Rows are points. The window is the flat piece filled in between its corners: a triangle in 3 columns, a solid with four corners in 4, and so on. A path goes straight from each point to the next, and from the last back to the first. After which points does the path pass through the window?
(in the rows, 128 means zero)

Window, 4 rows:
[[146 160 131 156]
 [ 98 193 124 141]
 [137  82 116 117]
 [160  53  60 167]]
Path:
(1): [106 113 118 137]
(2): [143  67  85 167]
(3): [161  78  74 142]
(4): [169 152  76 127]
(5): [114 160 115 181]
(6): [132  75 130 169]
(7): [159 106 105 128]
(8): [167 152  88 135]
(9): [122 110 100 183]
(10): [133  68 111 140]
(11): [174  90  94 110]
(12): [143 148 100 118]
Through the window after points: 2

Window:
[[ 43 181 139  86  80 155 120 117]
 [107 124 119 107 125  40 116  91]
 [ 98 209 118 117 125  89 157 111]
 [182  73 170 193 121 159  64 157]
 [154 145 139  92  70 134 156 140]
 [118 116  95 129  77 140 136 148]
 [122  86 159 125  60 215 202 162]
 [176 154 124  95 161 187 158 144]]
Path:
(1): [ 96 133 132 111 105 161 142 173]
(2): [125 135 134 124  77 156 139 101]
(3): [109 200 129 119  90 138 167  50]
(4): [ 93 154 103  81 117  81 153 178]
(5): [108 137 145 101 115 113 137 183]
(6): [128 157 143 117 100 143 129  99]
(7): [137 145 129 133  79 165 168  91]
(8): [107 147 146 106 114 118 140 179]
(9): [125 128 145 120 123 126 105 189]
(10): [133 107 141 176  94 187 107  68]
(11): [177 127 136 116  86 137 127  54]
(12): [105 126 156 132 129 145 126 214]
(13): [111 139 150 114 111 149 166 168]
(14): [115 126 126 126  61 159 157  90]
(15): [120 183 120 109  88 120 165  89]
(16): [ 94 147 115  60 131 105 152 153]
Through the window after points: 1, 7, 13

Window:
[[134 106  95  90 160 151 136 133 108]
 [ 71 142 161  94  78 164  88 142 139]
 [122  20 140 194 123 170 114  99 212]
 [197 201 179 160 180  96 147 124 145]
 [ 66  87 151 130  27  96 102  90 190]
 [134 122 152 106 149 130  63 174 131]
 [140  53 144 148 149 156 136 180 124]
 [ 43  93 103 120 177 100 148 119  83]
 [ 76 131  67 106 126 145 127 170 135]]
Path:
(1): [ 74 103 133 103 144 120 145 120 139]
(2): [ 80 115 103 149 116 140 120 128  92]
(3): [163 117 127 177 131 141  70 137 106]
(4): [125 123 155 108 154 125 109 154 150]
(5): [ 89  85 135 102 129 143 118 151 155]
(6): [100  94 135 144 102 156  88 139 111]
(7): [ 96 119 109 168  49 137  85  98 127]
(8): [ 70  91 166  76 106 105 127 144 195]
(9): [133 142 162 124 150 125 135 133 159]
(10): [142 149 154 154 130 130 110 129 130]
(11): [100 142  77 148 107 146 106 129  81]
(12): [115  91 137  66 173 138 150 169 185]
Through the window after points: 3, 7, 9, 11

Window:
[[ 35 166  70 119  78   7 152 154 194 150  87 132]
 [186 132 179 132 117 186 139 121 118 107  74 117]
 [148 117 130 177 183 135 111 150  66 149 153  91]
 [ 96  78 113 179  85  89 139 113 143 128 105 134]
 [114 148 166 142 111 147 117  70 122 200 211 142]
 [ 83  90  86  94  87  60 155 191 102 130 124 116]
 [187  72 142 122 174 184 197 123 124 171  42 129]
 [186  82 174 126 148 152 114 129 165 167 125 104]
 [109 112 134 106 172 145  99  77 119 120 175 117]
 [147 120 104 140 144 182 150 120 146 140 190  94]
 [ 37 116  95 140  87 107 106 181 152 149  92 151]
 [149 111  95 121 128 157  95  97  92 175 144  64]]
Path:
(1): [ 56 107 157 125 115 143 120 113 118 159 149  65]
(2): [186 133 102 147 142 106 132 134 105 157 166 180]
(3): [143 111 110 140 125 122 116 122 121 152 108 141]
(4): [101 101 147 126 120 127 138 131 142 154 113 101]
(5): [ 67 122 161 132 126 149 144 108 129 142 140  73]
(6): [146 123 108 134 140 110 110 115 119 161 158 152]
(7): [185  89  98 115 134 160  92 122 119 169 141 144]
(8): [133 112 146 139 137 142 136 121 142 151 137  79]
(9): [ 56 117 186 182 125 102 149 131 118 141 107  78]
(10): [140 112  95 132 141 142 105 149 117 157 139 135]
(11): [129 103  93 123 106  94 145 134 148 140  99 147]
(12): [105 113 131 146 133 123 161 127 140 159  93 107]
(13): [ 75 103 135 145 114  97 144 128 153 139 117  94]
(14): [143 149  55 112 114  98 119 119 130 158 119 164]
(15): [125  89  88 116 105  73 139 159 123 131 126 170]
(16): [ 26 130 132 138  98 146 126 159 135 161  95  48]
Through the window after points: 1, 5, 7, 9, 11, 13, 15

Window, 14 rows:
[[121  93 141 119 113 169 133 200  93 167  87 101 102 112]
 [112 110 110  56  57 125 149 180 157 139 174 132 134 113]
 [183 123 118  95  74 133  76 135 106  85  87  49 150 146]
 [163  71 102 142 114  87 160 149 139 111 174  87 124 136]
 [222 173 119 114 116 131 102 167 130 161 109 148  76 155]
 [104  83 119 134 192 117 192 199 141  75 142  98 165 107]
 [130 110  92 107 203 132 109 107 111 225 127 149 108 101]
 [142 183 134 192 186  85 118 181 109 200 163  47  98 137]
 [101 128  91 176 186 120 134 163  84 111 141  94  93 104]
 [ 98 136 111 120 111 191 186 126 137 171  91 171 116 162]
 [134  98 168 109  88 108 166  62  81  94 192 124 176  96]
 [121 143 124 201 123  55 113 195 144 196 166 144 130  96]
 [158 130 117 117  69 144 174 135  88 118 214 160 193 208]
 [153  75 114  92 171 203  90  80 171 137 175 144 118 125]]
Path:
(1): [142 148  96 145 115 155 131 138 123 166 137 114 136  96]
(2): [187 137 105 109 136 173 134 146 112 140 145 105 149  66]
(3): [132 108 124 106 128 130 125 136 116 129 131 101 116 165]
(4): [112 110 150 129 117 117 161 162 108 128 151 116 112 176]
(5): [188 146  77 137 112 162 119 159 122 117 144 114 164  73]
(6): [159 127  72 148 117 161 157 162  92 184 149 101 156 111]
(7): [107 125 147 136 127 111 133 163 142 154 128 140 105 132]
(8): [118 110 146 116 131 124 140 163 118 150 129 142 111 151]
Through the window after points: 6

Window (14 x 14):
[[120 102 118  73 134 174 143 102  95  93 105 126 160  39]
 [101 167 145 139 175 104  37 105 103 148 189 144 134  87]
 [134 106 114 135  79 114 237 181 144 135 167 121 121 120]
 [153 148 117 159 173 125  62  84 100 167 103 152 137 119]
 [160 103 186 147 143 128  18 117 118 140 130 167 125  85]
 [ 78 102 140 147 135 172 159  76 157  73 103 148 143  91]
 [ 99  66 110 146 155 126  89  97 132  92  94  79 135  85]
 [136 150 197  93 192  87  86  77 152 137 130 116 136 141]
 [100 113 136 105  56 188 204 159 149 174 145  93  60 122]
 [104 100 155 131 109 189 204 183 134 183 165  96 158 132]
 [ 70 120 105 113  93 165 118 129 156  38  28 104 176  84]
 [ 88 113 163 156  92 117 127  88  86 100  79 100 151  94]
 [164 164 177 166 176 141  71 108 107  97 140  98 109 120]
 [149 118 131 138  41 189 173 126 177 179 166  79 140  70]]
Path:
(1): [107 140 115 126  66 167 132  96 111 105 177 120 150 161]
(2): [130 105 121 105  74 171 122  98 134 120 158 112 169 103]
(3): [126 125 154 147 132 155 148 132 144 151 112 112 112  55]
(4): [112 138 168 134 161 156 135 163 163 163  85  76  81  48]
(5): [137 110 128 116  70 145 134  75 134 119 176 128 185 141]
(6): [134  66 112  99  75 182 133  71 136  92 157 112 140 143]
(7): [100 168 174 176 163 110 110 166 131 178 118 115 105  77]
(8): [135 140 186 167 153 121 103 167 147 177 100  90 108  42]
(9): [134 119 138 115 135 133  95 102 111 118 139 122 143 126]
(10): [126  80 132  94  98 155 114  84 103  98 137 131 158 151]
(11): [122 136 144 160 141 141 134 160 155 151 112 104 113  21]
(12): [110 155 158 164 141 115 157 144 142 140 118  83 109  65]
(13): [133  70 139 108 118 173 101  78 115 114 154 173 153 139]
(14): [143 114 126 125 130 144 101 108 123 100 119 134 152 144]
(15): [111 136 140 144 136 131 119 120 131 150 104 120 129  76]
(16): [146 114 166 143 150 128 147 146 150 156 105 100 101  66]
Through the window after points: 2, 4, 10, 14, 16

Window, 14 rows:
[[ 81 161 171  78 156 118 108  65  93  95 139 114 185 143]
 [100 103 127 100 166 159 127 186  79 115 186 169 126 121]
 [151 153 105  70 144 120  69 147  79 166 131 180 167 117]
 [118 148 140 119 104 137 109 185 117  73 158 169 166 156]
 [ 87 131 197 192 145  83 146  59 202 182  64 141 170 127]
 [126 153 173 133 141 109  44  80  35  83 107 132 125 142]
 [129 137 185 107 123 173  94 104  78 111  66 100 150 146]
 [ 96  97 163 199 146  58 182  99 157 131  82  83 222 133]
 [167 120 113  93 175 152  92 183 154  84 176 145 131  99]
 [131  91  99  86 126 102 160 141 137 101 159 155 125 161]
 [ 71 144 136 164 156  74 192 116 188 118  46 127 160  85]
 [150 162 102 129 152 161 142 106  98 111 156 163 154 126]
 [140 111 194 111 149 138 105  89  90  74  81 177 177 100]
 [172 155 164  85 167 120 146 188  92  98 165 159 127 146]]
Path:
(1): [147 152 115 115 178 147 116 118 104 101 109 177 164 165]
(2): [121 135 127 100 200 146  91 140  88  80 111 150 188 152]
(3): [145 137 140 107  84 109 129 135  84 121 164 145 107 102]
(4): [132 132 150 107 103 100 146 116 111 123 178 131 152  84]
(5): [123 133 134 118 165 133 129 124 113 102 119 152 158 154]
(6): [141 135 105 100 221 167  69 162 156  84 126 127 161 176]
(7): [146 130 150 106 128 122 124 144 110 113 148 151 138  94]
(8): [125 142 146 119 111 135 127 116  99 137 154 122 148  87]
Through the window after points: 4, 6, 8

Window, 14 rows:
[[189 146  95 121 162 125 151 175 115 130 138 112 108 188]
 [195 135 158 172 124 132 150  87 125 129 147 136  86 120]
 [115 130 160  48 101 153 162 109 183 148 135 183 187 174]
 [182  97 142  69 200 121 101  77 114 110 189  61 158  96]
 [134  99 179 100 118 125 162 131 148  34  98 121 197  95]
 [ 92  62 164 134 105 137 185 113 146 202 179 131 163  89]
 [164 157 130 144 168 135  99 152 119 134 165 171 142 148]
 [133 126 108 132 172 164 136 110  81 144 138 125 163 151]
 [120 173 121 177 126  82 175 107 114 230 138 151  85 159]
 [127 130 136  69 166 170  92 115 135 188 131 119 152 105]
 [108 127 141  97 112 121 198 127 113 134 170 128 103  86]
 [120  34  66 118 137  94 200  71 127 188 119 163 153 116]
 [183 115 146 131 211 137 152 126  94 151 134 142 152 127]
 [160 124 142 103  85 123 129  83  50 169  78 139 227  62]]
Path:
(1): [119  53 177 110 132  92 128 123 101 156 141 165 129 115]
(2): [137  93 181 115 116 127 135 112  75 119 112 129 127 164]
(3): [154 144 101 122 163 128 158 113 165 170 144 142 184  88]
(4): [148 120 122 123 146 121 184 111 140 154 137 126 154  92]
(5): [112  84 145 100 117 120 131 107  54 147 139 168 113 162]
(6): [148  91 161  80 139  82 113 104  69 147 156 142 114 128]
(7): [155 136 129 122 173 169 179 120 151 143 138 127 177 117]
(8): [182 150 114 136 144 125 193 125 125 162 162 105 159 108]
(9): [112  63 142 130 154 123  98 111  96 155 121 152  99 140]
(10): [106  96 196 110 108 135 134 160  98  98 135 152 140 154]
(11): [172 129  95  97 162 123 190  66 173 138 129 105 191  63]
(12): [159 188  90 126 132 174 183 116 137 154 116 136 184 128]
Through the window after points: 4, 6, 10

Window (14 x 14):
[[157  83 166  86  50  99 128 135 136 138 149 219 128 149]
 [179 190 166 158 156 188 120 108 175 120 147  96 152 105]
 [115 130 127 114 109 219  68  76  76  76  31 153 173 101]
 [166  63  92 112 106 106  86 161 143 100 130 187  95 142]
 [121  99 143 104  63  74 113 126 123 109 154 134  47 173]
 [152  79 107  95  67  84 175 123 135 102 121 144 110 105]
 [156 183 115 139 179 152 143  92 104 125 194 148 179 134]
 [128 140  87  82  83 191  51  89 115 145 103 120 168  84]
 [163 184 133 109 201 163 139 103 145 171 106 110 186 163]
 [ 72  93 128  87  71  77 122 166 148 118 125 204  60  94]
 [ 83  82 102 155  47 120 137 160 176 112 150 149 110 174]
 [122 115 128  80  51  87 125 212 136  74 149 146 112 154]
 [149 135 157 168 157 146 114 140  97 164 138  92 178 112]
 [149 162 149 135 155  71 101  87 161 119 142 129 196 124]]
Path:
(1): [149 188 136 141  89  76  98 100 150 115 112 185 148 117]
(2): [151 180 125 195 151 132 128 132 115 113 124 154 138 143]
(3): [142 130 138  83 124 160 117 101 141 125 160 128 157 106]
(4): [ 92  42 127  44  94 187 129 115 125 120 107 196 117 120]
(5): [123 139 131 130  86  85 110 142 136 110 123 156 108 113]
(6): [160 178 140 181  91  71 102 141 146 145 118 130 132  99]
(7): [139 116 136  93 156 148 121  92 138 104 150 138 177 140]
(8): [139  91 183  83 126 117 124 117 126 107 172 141 166 145]
(9): [117 170  70 170  66 124  97 147 149 141  98 167  67 136]
(10): [146 146 120 134 111 117 125 122 127 130 135 177 128 140]
(11): [109 113 136  90 110 115 121 140 136 111 149 132 110 122]
(12): [141 120 167 104 136 119 122 114 166 125 153 150 172 131]
(13): [150 159 111 147 104  72  95 105 122 118 119 141 148 125]
(14): [226 157 106 188 114 143 130 151 115 144  74 202 152 156]
(15): [ 47  93 156  67 126 109 102  95 157 119 186  89 121  90]
(16): [136  92 125  97 159 175 130 137 126 122 171  83 160 132]
Through the window after points: 2, 4, 6, 10, 12, 16

Window:
[[105  66 165 114 120 132 163 123 112 141 206 127 188 141]
 [154 136 163 148 157 157 139 199 128 113  77 107 118 118]
 [130  94 106 110  97 190 118 116 137 160 161 125 114 107]
 [155 197 138 228 161  63  74 111  66  89 140 208  97 155]
 [ 97 184  95 159 106  70 146 178 123  71  60 122 103 122]
 [150  57 126 125 139 147 137  76  84 119 178  48 153 114]
 [143  90 112  58 144 141  79 144 112 120 146 109 174 142]
 [133 249 187 171 159  94  89  57 116  55 147 175 102 157]
 [109 173 120 149 158  86 102 215 154 116 139  86  89  83]
 [143 116 127  67 133 158 160 118  54 189 188  83 146 147]
 [129  86 131  99 146 138 133  84 116 210 140  90 205  96]
 [121  66 142  69 178 128 157  76  77 138 170 148 129  89]
 [197 175 140 142 102  49 130 185 160  95 102 129  88 105]
 [169 209  81 168 150 107 155 198 147  64 121 141 138  84]]
Path:
(1): [151 146 122 142 172 127 132 131 138 114 150 107 119 137]
(2): [150 107  96 115 151 127 127 104 149 136 150 115 141 166]
(3): [122 112 155 109 111 150 119 142  79 129 165 118 143  90]
(4): [126 115 149 104 126 130 132 122  77 133 140 127 153  93]
(5): [152 113 115 129 175 106 125 110 163 128 169 130 119 156]
(6): [136 136 117 140 165 118 132 126 127 142 152 129 114 143]
(7): [150 173 134 101  79 134 134 162  63  67 133 118 161  49]
(8): [143 130 157 110 122 139 116 133  73 110 151 131 143  69]
(9): [145 106 115 129 173 154 131  86 169 171 183 107 125 183]
(10): [152 120 120 111 148 115 130 125 137 123 145 121 132 132]
(11): [135 121 150  93 126 111 109 151  70 109 132 136 130  82]
(12): [146 163 146 133 113 101 103 160 103  96 102 129 136  62]
(13): [144 167  70 144 176 128 151 130 140 110 129 110  88 186]
(14): [145 139  93 142 181 106 129 102 154 119 163 149 102 207]
(15): [137 142 153 120 123 131 108 136  84 109 133 129 146  71]
(16): [129 130 146 136  82 110 106 155  77 118 133 103 156  99]
Through the window after points: 2, 4, 6, 10, 14

Window (14 x 14):
[[108 167  79  83 139 141 155 131 137 130 188 151 113  58]
 [138 109  63 177 101 139  92 161  94 143 132 123  81 106]
 [141 161 139  99 141  97  55 150 113 145 143 202 101 114]
 [149  91 119 118 119  58 152 110  92 134 140 165 140 148]
 [ 75 117 116 117 136 105 151 137 191 130 149 169 117 111]
 [149 118  92 163 120  61 132 101 144 114  71 122 197  96]
 [104 137 107 124 153 138  91 175 121 126 167 110 105 191]
 [ 30 111  56  81 157  90 169 158  92 107 173 142 102  77]
 [ 83 139 147  96 115 127  95 151  92 202 151 179 137 136]
 [111 110 108 169 118 158 123 163  71  91 134 148 123 118]
 [118  85  58  90 141 157  73  57  81 104 134 177 107 155]
 [191  59 172 145 197 188  90 153 249 149  72  59 158  70]
 [137 138 144  80  90 116  84 138 144 121 119 128 103 124]
 [118 113 103 169 151 141 113  84  66 120 101 120  81 142]]
Path:
(1): [117 146 122 105 137 131 156 169 132 125  66 154 121 165]
(2): [ 96 134  78 102 146 126 141 161 107 126 132 156 108 107]
(3): [ 79  78 144 140 115  85  87 112 103 137 197 114 132 126]
(4): [126  95 113 149 150 136  97 116 147 120 188 108 143 103]
(5): [104 121  95 112 128 119 148 140 123 132  95 146 110 118]
(6): [111 153  74  98 145 141 129 186 131 125  53 173 120 117]
(7): [111  93 138 147 136 135  89 103 122 132 190 105 119 108]
(8): [136  99 113 144 127  98  82 113 140 136 178 116 129  60]
Through the window after points: 2
